Every row gives one point. Each copy is the shape, with its points in the same order, turned, moved and blurred by noise. Some copies are also mirrored. Which?

Shape (8 x 3):
[[ 0.99  0.06  0.14]
 [-0.51  0.05 -0.35]
 [-0.04  0.54 -0.34]
 [-0.04  0.37 -0.50]
 [-0.45 -0.02  0.07]
 [-0.10  0.26  0.05]
 [-0.51  0.01  0.17]
 [-0.13 -0.03  0.10]]
Copy 1 (8 x 3):
[[ 0.76 -0.34  0.47]
 [-0.65 -0.25 -0.35]
 [-0.47 -0.71  0.15]
 [-0.36 -0.68 -0.09]
 [-0.55  0.06 -0.10]
 [-0.38 -0.21  0.20]
 [-0.67  0.12  0.03]
 [-0.27  0.03 -0.05]]
Copy 1 is: mirrored
Copy 2 (8 x 3):
[[ 0.78  0.24  0.15]
 [-0.53 -0.31 -0.43]
 [-0.23  0.26 -0.47]
 [-0.14  0.09 -0.72]
 [-0.52 -0.32 -0.04]
 [-0.28  0.05 -0.11]
 [-0.59 -0.16  0.00]
 [-0.25 -0.22  0.04]]
Copy 2 is: only turned

Shape (9 x 6):
[[ 0.23  0.25 -0.12 -0.20  0.04  1.17]
 [-0.12  0.21 -0.34  0.11  0.06  0.27]
 [-0.45 -1.62  0.23 -0.23 -0.08  0.29]
 [ 0.18 -0.14  0.24  0.09  0.10 -0.13]
 [ 0.27  0.10 -0.07  0.15 -0.01  0.21]
 [-0.31  0.04  0.07 -0.06 -0.14  0.19]
 [ 0.25  0.36 -0.20 -0.37  0.00 -0.09]
 [ 0.18  0.30  0.23 -0.13  0.83 -0.08]
 [ 0.22  0.24 -0.39  0.00  0.25  0.28]]
Copy 1 (9 x 6):
[[-0.48  0.35 -0.82 -0.70  0.26  0.55]
 [-0.23  0.38 -0.41  0.01  0.00  0.01]
 [-0.96 -1.33  0.25 -0.11  0.23 -0.08]
 [ 0.08 -0.01  0.22 -0.14  0.18  0.09]
 [ 0.09  0.21 -0.25 -0.08  0.13  0.26]
 [-0.29  0.10 -0.13 -0.21 -0.25 -0.03]
 [ 0.34  0.28 -0.36 -0.35  0.11 -0.30]
 [-0.06  0.65  0.26 -0.38  0.61 -0.19]
 [-0.02  0.41 -0.53 -0.09  0.35  0.01]]
Copy 1 is: only turned
Copy 2 (9 x 6):
[[ 0.05  0.13 -0.28 -0.45  0.02  1.07]
 [ 0.11 -0.10 -0.32  0.11  0.07  0.25]
 [ 0.46 -0.10 -0.31 -0.77 -1.41 -0.52]
 [ 0.50 -0.11  0.31 -0.06 -0.12 -0.09]
 [ 0.32 -0.19  0.10  0.04 -0.08  0.45]
 [-0.02  0.12 -0.03  0.05 -0.20  0.02]
 [-0.12 -0.35  0.25 -0.04  0.38  0.23]
 [ 0.55  0.11  0.12 -0.35  0.62 -0.10]
 [ 0.22 -0.26 -0.19 -0.08  0.28  0.42]]
Copy 2 is: mirrored
Copy 3 (9 x 6):
[[-0.19  0.56 -0.32 -0.28  0.60  0.95]
 [-0.10  0.46 -0.15 -0.20 -0.02  0.13]
 [-0.95 -0.73  1.12 -0.05  0.00  0.49]
 [ 0.19 -0.23  0.06 -0.03  0.17 -0.02]
 [ 0.12  0.11 -0.23  0.01  0.09  0.24]
 [-0.28  0.26  0.09 -0.06  0.32 -0.06]
 [-0.04  0.03 -0.59 -0.35  0.21 -0.10]
 [ 0.60 -0.02 -0.04 -0.73  0.30 -0.06]
 [ 0.09  0.29 -0.39 -0.37 -0.05  0.31]]
Copy 3 is: mirrored

Shape (14 x 8):
[[ 0.32  0.03 -0.47 -0.31 -0.20  0.33  0.43 -0.12]
 [ 0.52 -0.26 -0.16 -0.33  0.40  0.35  0.47 -0.08]
 [-0.23  0.19  0.27  0.14  0.17  0.63  0.02  0.37]
 [ 0.54  0.23 -0.24  0.48 -0.27 -0.33  0.36  0.14]
 [-0.14  0.43  0.28 -0.11 -0.14  0.11  0.03 -0.58]
 [ 0.69  0.08  0.32 -0.33  0.01  0.46 -0.23 -0.22]
 [-0.39  0.17  0.32  0.69 -0.33 -0.15  0.29 -0.44]
 [ 0.16 -0.54  0.37  0.32 -0.30 -0.24 -0.57 -0.46]
 [-0.23 -0.13 -0.14 -0.16 -0.37 -0.35  0.23 -0.72]
 [-0.37  0.23  0.22 -0.16  0.21 -0.09 -0.64  0.38]
 [ 0.35 -0.30 -0.50  0.74  0.10  0.02 -0.25 -0.02]
 [ 0.31  0.17 -0.36  0.60  0.64  0.81 -0.56 -0.23]
 [-0.27 -0.12 -0.47  0.27  0.12  0.45  0.44 -0.33]
 [-0.39 -0.16 -0.24 -0.23  0.01 -0.02 -0.34  0.40]]
Copy 1 (14 x 8):
[[ 0.06 -0.12  0.06 -0.34 -0.40 -0.15  0.32 -0.49]
 [ 0.27 -0.31 -0.05 -0.72  0.07  0.14  0.30 -0.35]
 [ 0.16  0.29 -0.17  0.11 -0.09  0.84 -0.26 -0.36]
 [ 0.16 -0.19  0.37  0.11 -0.40 -0.06  0.22  0.59]
 [ 0.41  0.12 -0.01  0.50  0.07 -0.28 -0.15 -0.49]
 [ 0.84 -0.26  0.07 -0.34 -0.18  0.10 -0.50 -0.41]
 [ 0.05 -0.13  0.25  0.96  0.20  0.06 -0.03 -0.06]
 [ 0.06 -0.66  0.26  0.29  0.20 -0.19 -1.04 -0.01]
 [-0.16 -0.12  0.17  0.32  0.17 -0.64 -0.07 -0.43]
 [ 0.01  0.54 -0.47 -0.03  0.05  0.25 -0.83  0.06]
 [-0.23 -0.78 -0.22  0.07 -0.34  0.23 -0.30  0.34]
 [ 0.38 -0.73 -0.87  0.12 -0.43  0.63 -0.34 -0.18]
 [-0.25 -0.33 -0.26  0.27 -0.07  0.24  0.31 -0.57]
 [-0.42  0.35 -0.29 -0.21 -0.12  0.12 -0.59 -0.15]]
Copy 1 is: only turned
Copy 2 (14 x 8):
[[ 0.22 -0.34 -0.68 -0.26 -0.18  0.42  0.09  0.00]
 [ 0.68 -0.61 -0.19 -0.22  0.04  0.32 -0.04 -0.21]
 [ 0.30  0.09  0.10  0.05  0.42  0.32 -0.16  0.64]
 [ 0.57  0.14 -0.59  0.27 -0.37 -0.30  0.44  0.15]
 [-0.18  0.37 -0.06  0.24  0.16  0.52  0.16 -0.26]
 [ 0.42  0.17  0.04 -0.09 -0.28  0.33 -0.56 -0.27]
 [ 0.10  0.44 -0.01  0.69 -0.02  0.39  0.75  0.25]
 [-0.07  0.01  0.36  0.89 -0.66  0.18 -0.05 -0.12]
 [-0.36 -0.20 -0.23  0.35 -0.29  0.44  0.67 -0.36]
 [-0.36 -0.02  0.13  0.33  0.38 -0.30 -0.38  0.32]
 [ 0.57 -0.29 -0.47  0.90 -0.40  0.13 -0.14  0.38]
 [ 0.64 -0.10 -0.48  0.85  0.32  0.56 -0.85  0.27]
 [ 0.23 -0.41 -0.54  0.36  0.17  0.76  0.30  0.30]
 [-0.39 -0.45 -0.11  0.20  0.09 -0.12 -0.17  0.48]]
Copy 2 is: only turned

Shape (14 x 11):
[[-0.30 -0.39 -0.41 -0.51  0.36  0.30 -0.68  0.07 -0.18  0.08 -0.28]
 [-0.32 -0.17 -0.69  0.19 -0.06  0.09 -0.03 -0.76 -0.49  0.52  0.00]
 [ 0.03 -0.28 -0.26 -0.02  0.23 -0.11  0.34 -0.92 -0.53  0.10  0.68]
 [-0.37 -0.05  0.09 -0.64 -0.38  0.59  0.39 -0.10  0.07  0.34  0.62]
 [-0.28  0.15 -0.03 -0.35  0.27  0.03  0.33  0.37 -0.48  0.50 -0.28]
 [-0.33 -0.33  0.14  0.12  0.15 -0.02  0.29  0.01 -0.32 -0.06 -0.21]
 [ 0.67 -0.03  0.01  0.02  0.43 -0.22  0.41  0.16 -0.34  0.01 -0.08]
 [ 0.27  0.23  0.03  0.97 -0.02  0.16 -0.42 -0.46 -0.52  0.14 -0.23]
 [ 0.60  0.90 -0.24  0.02 -0.17 -0.13  0.30 -0.01 -0.15 -0.44 -0.27]
 [-0.34  0.25  0.06 -0.52 -0.30  0.10 -0.46  0.13  1.45  0.39 -0.13]
 [ 0.29 -0.04 -0.13  0.92 -0.23  0.63  0.45 -0.02  0.01  0.09 -0.13]
 [ 0.59 -0.30  0.15 -0.04 -0.14 -0.03  0.26 -0.75  0.16  0.43 -0.42]
 [-0.25 -0.12  0.08  0.17 -0.31 -0.08  0.13  0.17 -0.35 -0.02 -0.03]
 [-0.28 -0.37 -0.19 -0.03 -0.31 -0.21 -0.05  0.19 -0.59  0.22  0.42]]
Copy 1 (14 x 11):
[[ 0.13 -0.01  0.36  0.10  0.29 -0.80 -0.52  0.80 -0.15  0.32 -0.33]
 [ 0.25 -0.41 -0.30  0.31 -0.49 -0.31 -0.39  0.71 -0.51 -0.15  0.46]
 [ 0.35  0.00 -0.27  0.27 -0.40 -0.06 -0.17  0.13 -1.03  0.37  0.60]
 [ 0.20 -0.20  0.52 -0.84  0.07 -0.21 -0.51 -0.06 -0.65 -0.20  0.42]
 [-0.31  0.06 -0.14 -0.14  0.58 -0.87 -0.06  0.38 -0.39 -0.38  0.24]
 [-0.10 -0.25 -0.15  0.17  0.23 -0.61  0.23  0.03 -0.21  0.21  0.18]
 [ 0.11  0.58 -0.31  0.24  0.52 -0.16  0.36 -0.01 -0.39 -0.09  0.10]
 [ 0.04 -0.45  0.01  1.12 -0.11  0.17  0.19  0.18 -0.24 -0.44 -0.12]
 [-0.52  0.43 -0.42 -0.08 -0.04  0.41  0.14 -0.13 -0.17 -0.42 -0.46]
 [-0.19  0.26  0.72 -0.44  0.01 -0.19 -1.12  0.00  1.04 -0.09  0.15]
 [ 0.46 -0.62 -0.18  0.16  0.37  0.34  0.38 -0.11  0.11 -0.46  0.06]
 [ 0.67  0.25 -0.17  0.34 -0.41 -0.42 -0.08 -0.40  0.03 -0.22  0.13]
 [-0.35 -0.25  0.16 -0.01  0.05 -0.26  0.39  0.21 -0.13 -0.02  0.20]
 [-0.15 -0.07  0.34 -0.10 -0.02 -0.32  0.38  0.61 -0.49  0.10  0.56]]
Copy 1 is: mirrored
Copy 2 (14 x 11):
[[-0.13 -0.54 -0.02 -0.20 -0.45 -0.05  0.23 -0.30  0.08 -0.66 -0.63]
 [-0.84  0.02  0.49  0.05 -0.09  0.14 -0.10 -0.39  0.60 -0.39  0.14]
 [-0.69  0.31  0.58  0.13 -0.16  0.47 -0.16 -0.50 -0.38 -0.30  0.50]
 [-0.37 -0.11 -0.20 -0.68 -0.18  0.60  0.32  0.18 -0.08  0.38  0.33]
 [-0.35 -0.26 -0.21  0.11  0.54 -0.13  0.36 -0.10 -0.10  0.03 -0.28]
 [ 0.00 -0.11  0.33  0.06  0.03 -0.18 -0.06 -0.25 -0.15  0.27 -0.27]
 [-0.02  0.10 -0.22  0.68  0.09 -0.32  0.11 -0.28 -0.52 -0.20  0.24]
 [-0.10  0.43  0.58  0.99 -0.36 -0.07  0.17  0.00  0.55 -0.17 -0.13]
 [ 0.01  1.08 -0.40  0.29  0.05 -0.56  0.16  0.19 -0.08 -0.30  0.13]
 [ 0.71 -0.30 -0.73 -0.65 -0.12  0.46 -0.57  0.74  0.54 -0.29 -0.07]
 [-0.27  0.24 -0.01  0.72 -0.62 -0.37 -0.12  0.11  0.43  0.60  0.31]
 [ 0.32  0.26 -0.19  0.38 -0.04  0.24 -0.24 -0.73  0.40 -0.08  0.54]
 [ 0.03  0.02  0.43 -0.01  0.06 -0.29  0.23  0.10  0.05  0.16  0.00]
 [-0.29 -0.32  0.66 -0.15  0.04 -0.13  0.42  0.12 -0.08 -0.20  0.29]]
Copy 2 is: mirrored

Shape (17 x 12):
[[ 0.48 -0.51 -0.34  0.66  0.05  0.23  0.27  0.09  0.03 -0.23  0.11 -0.27]
 [ 0.38 -0.50 -0.58  0.37  0.01 -0.45  0.26  0.15 -0.06 -0.04 -0.35  0.46]
 [-0.01  0.06  0.50  0.01 -0.35  0.34 -0.17  0.69 -0.19  0.20 -0.55  0.48]
 [ 0.24 -0.65  0.47 -0.35  0.02  0.29 -0.45  0.44  0.06 -0.18  0.27 -0.52]
 [ 0.21 -0.57 -0.18 -0.57  0.36  0.35  0.22  0.02  0.00 -0.36  0.49 -0.02]
 [ 0.52  0.37 -0.12 -0.33 -0.55 -0.06 -0.46 -0.01 -0.31  0.63 -0.40  0.21]
 [-0.12 -0.24  0.47 -0.18 -0.36  0.42 -0.25 -0.09 -0.58 -0.20 -0.41  0.42]
 [ 0.17 -0.15  0.48 -0.22 -0.60 -0.49 -0.23  0.64  0.18 -0.36 -0.48 -0.16]
 [ 0.70  0.26 -0.52 -0.01  0.44 -0.37  0.27 -0.44  0.18  0.46 -0.64  0.32]
 [ 0.00  0.42  0.43 -0.42 -0.36  0.58 -0.06  0.51 -0.66  0.66  0.17 -0.31]
 [ 0.26  0.34  0.48  0.01 -0.40  0.44  0.66  0.38 -0.46  0.33 -0.03 -0.52]
 [-0.32 -0.62  0.41 -0.50 -0.53  0.05 -0.04  0.25  0.49  0.05 -0.44  0.00]
 [ 0.21  0.03  0.44  0.53 -0.06  0.12  0.31 -0.07 -0.08 -0.32  0.20  0.57]
 [-0.35 -0.29 -0.26  0.56 -0.11 -0.17  0.24  0.31 -0.08 -0.30  0.02 -0.02]
 [ 0.68  0.42 -0.32  0.20  0.35  0.05 -0.03 -0.31  0.33  0.04 -0.01 -0.09]
 [ 0.39 -0.23  0.49 -0.15  0.24 -0.50  0.18 -0.38  0.36  0.34  0.16  0.21]
 [-0.05 -0.51  0.20 -0.22  0.36  0.04 -0.27  0.11  0.03 -0.23 -0.59 -0.25]]
Copy 1 (17 x 12):
[[ 0.10 -0.63  0.00  0.81 -0.21 -0.30 -0.46 -0.29  0.14  0.15  0.02 -0.18]
 [ 0.48 -0.37 -0.28  0.57  0.18 -0.64 -0.07 -0.34  0.09 -0.41  0.06  0.29]
 [ 0.65 -0.17  0.41 -0.23  0.15  0.02  0.35  0.08 -0.62  0.25 -0.27  0.26]
 [ 0.45 -0.50  0.02 -0.34 -0.32  0.35 -0.64  0.30  0.06  0.62  0.21 -0.16]
 [ 0.21 -0.25 -0.23  0.35 -0.20  0.50 -0.47  0.25  0.31 -0.09  0.65 -0.27]
 [ 0.15  0.47 -0.32  0.01  0.75  0.13  0.19 -0.39 -0.26  0.50 -0.17  0.49]
 [ 0.23 -0.04 -0.30 -0.12 -0.25  0.21  0.18  0.12 -0.94  0.05  0.01  0.10]
 [ 0.92 -0.10 -0.17 -0.73 -0.12 -0.29 -0.03 -0.18  0.04  0.24 -0.50 -0.03]
 [ 0.04  0.08 -0.29  0.47  0.80 -0.40  0.34 -0.79  0.28 -0.27  0.31 -0.30]
 [ 0.11  0.12  0.11  0.08  0.25  0.62  0.44  0.63 -0.25  0.92 -0.40  0.10]
 [ 0.27 -0.16 -0.05  0.48 -0.14  0.29  0.64  0.28  0.05  0.90 -0.61 -0.38]
 [ 0.32 -0.50 -0.03 -0.70 -0.28  0.34  0.14 -0.25  0.14 -0.11 -0.19  0.26]
 [ 0.62  0.06  0.13  0.63 -0.49 -0.34  0.27 -0.08 -0.33  0.15  0.38 -0.21]
 [ 0.20 -0.19  0.12  0.38 -0.42 -0.59 -0.07  0.22  0.16 -0.30 -0.24  0.03]
 [-0.03  0.32  0.15  0.48  0.32 -0.25 -0.18 -0.58  0.24  0.19  0.32 -0.49]
 [ 0.26 -0.12 -0.20 -0.06 -0.04 -0.25  0.35 -0.38  0.41  0.38  0.94 -0.06]
 [ 0.04 -0.47 -0.07 -0.45  0.09 -0.04 -0.23  0.03 -0.19 -0.14  0.12 -0.46]]
Copy 1 is: only turned
Copy 2 (17 x 12):
[[-0.20 -0.10 -0.14  0.07 -0.37  0.32  0.56  0.19 -0.48  0.03 -0.23 -0.33]
 [ 0.22 -0.18 -0.31 -0.27  0.07 -0.21  0.03  0.66 -0.55 -0.07 -0.56 -0.28]
 [ 0.07  0.40  0.29 -1.03 -0.24 -0.19  0.00  0.13  0.16 -0.37 -0.34  0.55]
 [-0.18 -0.25  0.63 -0.24 -0.60  0.65  0.14  0.27  0.68  0.02 -0.17  0.00]
 [-0.31 -0.66  0.53 -0.25 -0.08  0.41 -0.21 -0.05  0.00  0.38 -0.06 -0.43]
 [ 0.55  0.19  0.22 -0.31 -0.46 -0.66 -0.40 -0.02  0.31 -0.79 -0.31 -0.16]
 [-0.03  0.20  0.93 -0.64  0.25 -0.25  0.18  0.00  0.19 -0.37 -0.45  0.14]
 [-0.17  0.15  0.00 -0.89 -0.25  0.10  0.13  0.81  0.80 -0.53 -0.42 -0.19]
 [ 0.52  0.46 -0.36 -0.02 -0.06 -0.56 -0.57  0.23 -0.40  0.10  0.01 -0.70]
 [-0.31 -0.03  0.72 -0.48 -0.84 -0.45 -0.21 -0.27  0.36 -0.65  0.34  0.47]
 [-0.58  0.14  0.35 -0.62 -0.82 -0.55  0.36 -0.05  0.05 -0.37  0.49  0.00]
 [-0.38  0.04  0.23 -0.67 -0.21 -0.19 -0.04  0.31  0.88  0.25 -0.82  0.02]
 [ 0.06 -0.01 -0.06 -0.58  0.42 -0.01  0.60 -0.09 -0.11 -0.09  0.19  0.05]
 [-0.62 -0.14 -0.23 -0.14  0.16  0.07  0.27  0.45 -0.22 -0.28 -0.33  0.15]
 [ 0.25  0.32 -0.33  0.10 -0.21  0.14 -0.19 -0.21 -0.11 -0.17  0.22 -0.62]
 [ 0.40 -0.07 -0.13 -0.13  0.10 -0.33  0.01  0.28  0.56  0.44  0.29 -0.29]
 [-0.25  0.43  0.53 -0.21 -0.09  0.33 -0.21  0.58  0.28  0.14 -0.40 -0.17]]
Copy 2 is: only turned
Copy 3 (17 x 12):
[[ 0.59  0.07  0.26  0.79 -0.20 -0.20  0.45  0.24 -0.17  0.13  0.43  0.08]
 [ 0.67  0.14 -0.44  0.55  0.01 -0.11  0.04 -0.13 -0.35 -0.12 -0.20 -0.05]
 [ 0.06  0.60  0.28  0.01  0.26 -0.29 -0.86  0.32  0.23 -0.26  0.19 -0.28]
 [ 0.08 -0.18  0.97  0.12 -0.54 -0.35  0.02  0.18  0.01 -0.62  0.53 -0.46]
 [ 0.18 -0.57  0.28  0.28 -0.59  0.50  0.11  0.23 -0.17 -0.23  0.53 -0.42]
 [ 0.00  0.74 -0.42 -0.43 -0.48 -0.42 -0.40 -0.29  0.25 -0.23  0.39  0.01]
 [ 0.02  0.43  0.40 -0.26 -0.19  0.08 -0.72  0.48 -0.39 -0.30  0.22  0.15]
 [ 0.10  0.74  0.52  0.19 -0.41 -0.45 -0.20  0.13  0.00 -0.59 -0.41 -0.72]
 [ 0.56  0.55 -0.55  0.00 -0.06  0.29  0.13 -0.90 -0.13  0.33  0.28 -0.21]
 [-0.05  0.19  0.35 -0.56 -0.53 -0.46 -0.60  0.51  0.74  0.26  0.63 -0.25]
 [ 0.36  0.50  0.56 -0.09 -0.54 -0.16 -0.22  0.56  0.80  0.56  0.27 -0.15]
 [-0.47  0.15  0.70  0.19 -0.19 -0.01 -0.33 -0.12  0.10 -0.51 -0.40 -0.20]
 [ 0.40  0.51  0.11  0.06  0.36  0.30  0.22  0.74 -0.12 -0.09  0.28 -0.14]
 [ 0.20  0.02  0.12  0.49  0.04 -0.39  0.17  0.52 -0.40  0.27 -0.19 -0.27]
 [ 0.25  0.56 -0.18  0.18 -0.20  0.08  0.56 -0.33 -0.13  0.24  0.81 -0.40]
 [ 0.34  0.18  0.21 -0.45  0.06  0.33  0.59 -0.30  0.11 -0.33  0.01 -0.30]
 [ 0.17  0.09  0.76  0.13 -0.25 -0.12 -0.30 -0.31 -0.56 -0.15  0.16 -0.42]]
Copy 3 is: only turned
Copy 4 (17 x 12):
[[-0.13 -0.71 -0.32 -0.24  0.07  0.28  0.14 -0.09 -0.79  0.06 -0.10 -0.47]
 [-0.41 -0.74  0.10 -0.45 -0.01  0.16  0.40  0.07  0.08 -0.41 -0.47 -0.52]
 [ 0.42 -0.34 -0.51  0.04 -0.33  0.14  0.20 -0.01  0.88  0.38 -0.06 -0.27]
 [ 0.10 -0.52 -0.13  0.93 -0.13  0.14 -0.26 -0.14 -0.22  0.16  0.23  0.12]
 [-0.50 -0.41 -0.33  0.30  0.19  0.11  0.07  0.13 -0.42 -0.39  0.42  0.31]
 [ 0.53 -0.64 -0.22 -0.42 -0.32 -0.17 -0.41 -0.70  0.65 -0.29 -0.25  0.05]
 [ 0.19 -0.17 -0.68  0.34 -0.20 -0.13  0.52 -0.34  0.59 -0.02 -0.34  0.23]
 [ 0.71 -0.24  0.22  0.54 -0.76  0.23  0.10  0.07  0.21 -0.29 -0.17 -0.40]
 [ 0.22 -0.47  0.07 -0.99  0.66 -0.06 -0.11 -0.25  0.27 -0.72 -0.23 -0.37]
 [ 0.44 -0.44 -0.71  0.03 -0.41 -0.63 -0.47 -0.16  0.41  0.36  0.50  0.23]
 [ 0.72 -0.57 -0.65 -0.16 -0.26 -0.72  0.11 -0.02 -0.12  0.23  0.59 -0.31]
 [-0.01  0.01 -0.15  0.69 -0.35  0.15  0.02 -0.37  0.39 -0.34  0.21 -0.70]
 [ 0.09 -0.12 -0.13 -0.49 -0.12  0.18  0.89 -0.14 -0.05  0.34  0.11  0.02]
 [-0.34  0.00 -0.09 -0.22 -0.41  0.02  0.29  0.27 -0.41  0.11 -0.28 -0.47]
 [ 0.34 -0.35  0.00 -0.69  0.43  0.42 -0.30 -0.27 -0.34 -0.25 -0.04 -0.04]
 [ 0.08 -0.32  0.59 -0.16  0.29  0.05  0.22 -0.65  0.06 -0.24  0.32 -0.12]
 [ 0.15  0.01 -0.13  0.58  0.30  0.06  0.01  0.06  0.06 -0.20 -0.32 -0.27]]
Copy 4 is: mirrored
